Every row gives one point. Each copy is the shape, with its points in the same order, turned, moved and blurred by noise. Some copies are also mirrored. Which?
In the rows, zero is written as 128.

Shape:
[[ 73 100 102]
 [141 111 160]
 [120 160 145]
 [154 136 123]
 [104 163 141]
 [110 166 156]
 [120 158 157]
 [ 91 119 102]
 [144  95 101]]
Copy 1:
[[118 146  68]
 [163  91 127]
 [120 109 149]
 [160 135 146]
 [100 111 141]
 [107  98 150]
 [123 100 154]
 [119 143  90]
 [174 152 102]]
Copy 1 is: only turned
Copy 2:
[[132 191 116]
 [116 110  80]
 [ 88 120 122]
 [128  99 126]
 [ 80 133 130]
 [ 71 126 123]
 [ 78 117 116]
 [132 171 130]
 [168 128 116]]
Copy 2 is: only turned
Copy 3:
[[134 179  94]
 [120 138 171]
 [ 77 133 138]
 [110 101 141]
 [ 67 146 126]
 [ 65 146 143]
 [ 74 135 148]
 [121 157 103]
 [155 122 124]]
Copy 3 is: mirrored
Copy 4:
[[168 170 115]
 [ 89 140 126]
 [110 100 108]
 [108 108 147]
 [124 102  98]
 [113 100  89]
 [112  99  95]
 [155 144 123]
 [116 151 162]]
Copy 4 is: mirrored

Shape (9 x 4):
[[160 117 156 126]
 [139 158 139 132]
 [151 167 130 118]
 [117 159 105 106]
 [185 102 167 142]
 [135 117 167 125]
 [115 155  71 102]
 [106 162  91  92]
 [150 124 154 168]]
Copy 1:
[[162 114 117 119]
 [134 117 149 149]
 [143 141 142 157]
 [106 154 160 138]
 [183 106  91 129]
 [148 111 134 110]
 [ 79 177 139 139]
 [ 93 172 160 127]
 [144  82 112 142]]
Copy 1 is: only turned
Copy 2 (9 x 4):
[[119 168 110 117]
 [104 135 133 153]
 [ 83 128 130 130]
 [119  97 139 134]
 [106 203 114 121]
 [134 155  97 131]
 [130  85 175 124]
 [125  76 146 118]
 [128 183 127 163]]
Copy 2 is: mirrored
Copy 3 (9 x 4):
[[143 128  97 153]
 [133 146 106 106]
 [130 165 109 116]
 [107 149 139 100]
 [157 124  90 180]
 [124 108  93 144]
 [109 165 176 107]
 [ 89 161 156 108]
 [170 106  98 127]]
Copy 3 is: only turned
Copy 4 (9 x 4):
[[120 149 118 175]
 [ 97 116 137 154]
 [ 99 104 150 161]
 [115 107 164 122]
 [126 151  94 200]
 [111 158 120 155]
 [139  82 170 112]
 [127  99 180 108]
 [104 127  82 164]]
Copy 4 is: mirrored

Shape (11 x 8):
[[139 166 121 137 107 130 143 106]
 [150 132 140 136 162 138 107 165]
 [ 64 141 124  97 160 118 143 162]
 [158  82 134 159  80  99 163  97]
 [ 99 151 133 129 133 111 123  92]
 [143  78 116  95  98  73 134 111]
 [ 97 152 156  82 115 115 117 118]
 [163  85 135 128 102 156 105 100]
 [156 128 109 132 141 153 104 120]
 [112 140 131  73 162 150 127 152]
 [161  98 109 132 113 162  81 163]]
Copy 1, 11 rows:
[[113 104  98 151 147 122 138 104]
 [106 108 148 102 117 125  88 135]
 [162 134 169 123 113 155 161 149]
 [101 163  55 181 141 148  86 126]
 [139 118 103 150  98 118 150 115]
 [127 177 123 206 119 137  88 116]
 [137 127 142 170 113  94 155 148]
 [120 157  90 140 142  81  71 119]
 [124 122 121 114 133 105  89  95]
 [131 141 180 114 130 108 140 130]
 [142 121 134 119 157 101  44 128]]
Copy 1 is: only turned
Copy 2 (11 x 8):
[[116 102 103 148 132 123 118 130]
 [149 143 147 112  95 147 143 150]
 [198  93 165  87 140 103 135 108]
 [124 173 116 202 166  96 122 115]
 [150  95 106 136 135 116 162  99]
 [153 174 117 153 205 130 133 101]
 [175 106 112 115 136 141 117  76]
 [ 99 186 119 141 122 122 132  94]
 [109 145 124 110 116 133 148 131]
 [170 125 131  64 122 124 115 117]
 [100 173 172 109 121 157 134 123]]
Copy 2 is: mirrored

Shape (14 x 9):
[[110 105 129 149 127 107 102  88 105]
 [128  97 177 128 147  94 129 136 143]
 [149  88 119 158  66 116 106 171 116]
 [ 99 136 147 112 113  93 145 112  90]
 [112 123 139 129 124 143 182 122 192]
 [ 70 129 158 131 153  91 115 133  99]
 [128 101 120 153 104 128 130 152  88]
 [140 108 114 122  69 167  88 163 137]
 [133 142 172 138 151 100 110 129 103]
 [109  98 144 147 132 118 137 125 207]
 [110 110 142 125 165 150 152 116 180]
 [152 145  90 126  98 118  96 168 117]
 [118 125 141  92 138 127 140 118 158]
 [116 144 160 135 117 154 160 125 199]]
Copy 1:
[[115 103 126 119 113  88 115 122 147]
 [147 128 120 137 154 120  85 115 103]
 [ 99 103  75 167 111 129 133 180 106]
 [124 160 101 119 148  82 125 126 153]
 [ 95 142 145 160 188 161 121  91 131]
 [163 158 121 142 117  83  97 114 154]
 [122 115 109 162 129 102 144 170 132]
 [110 110  97 143 111 185 150 177 142]
 [141 148 141 115 128  96  87 152 121]
 [106 118 136 168 150 165  91  81 116]
 [129 125 168 148 167 158 118  88 130]
 [102 152 113 134  89 141 159 171 104]
 [130 149 131 115 158 150 130  99 128]
 [ 90 152 151 152 180 182  96 110 141]]
Copy 1 is: mirrored
Copy 2, 14 rows:
[[120 162 116 102 134 181 100 134 127]
 [138 150 132  89 150 134 131  95 174]
 [135 200 174 128 183 117  99 144 118]
 [ 93 142  94 134 161 154 122 101 128]
 [ 88 114 180 118 104 115 154 110 153]
 [ 93 169  72  86 141 140 121 104 148]
 [121 196 135 140 157 138 127 144 128]
 [141 158 170 113 167  98 125 169  86]
 [152 160  91 111 135 136 119  91 138]
 [106 134 187  73 107 119 121 119 166]
 [114 119 151  93  94 126 161 130 165]
 [139 160 129 147 156  89  84 161 112]
 [115 102 133 107 133 124 141 125 148]
 [106 115 178 103  95 100 152  95 128]]
Copy 2 is: only turned
Copy 3, 14 rows:
[[171 156 105 108 132 115 156 130 115]
 [132 115  57 110 118 114 128 157  89]
 [135 190  95 186 119 140 136 179 126]
 [144 149  89  79 146 138 128 138 156]
 [157  75 105 141 141 147  78 122 109]
 [142 134  92  64 144  92 123 169 132]
 [129 185 104 132 131 123 119 157 132]
 [ 98 152 145 187 140 151 151 169 118]
 [120 123  64 104 130  87 148 131 130]
 [181  78  96 154 128 128  98 153  84]
 [143  81 114 116 134 123  89 118  82]
 [113 152 130 163  97 128 142 165 160]
 [128  90 103 107 122 148 122 134 113]
 [149  66 104 162 166 132  98 126 114]]
Copy 3 is: mirrored
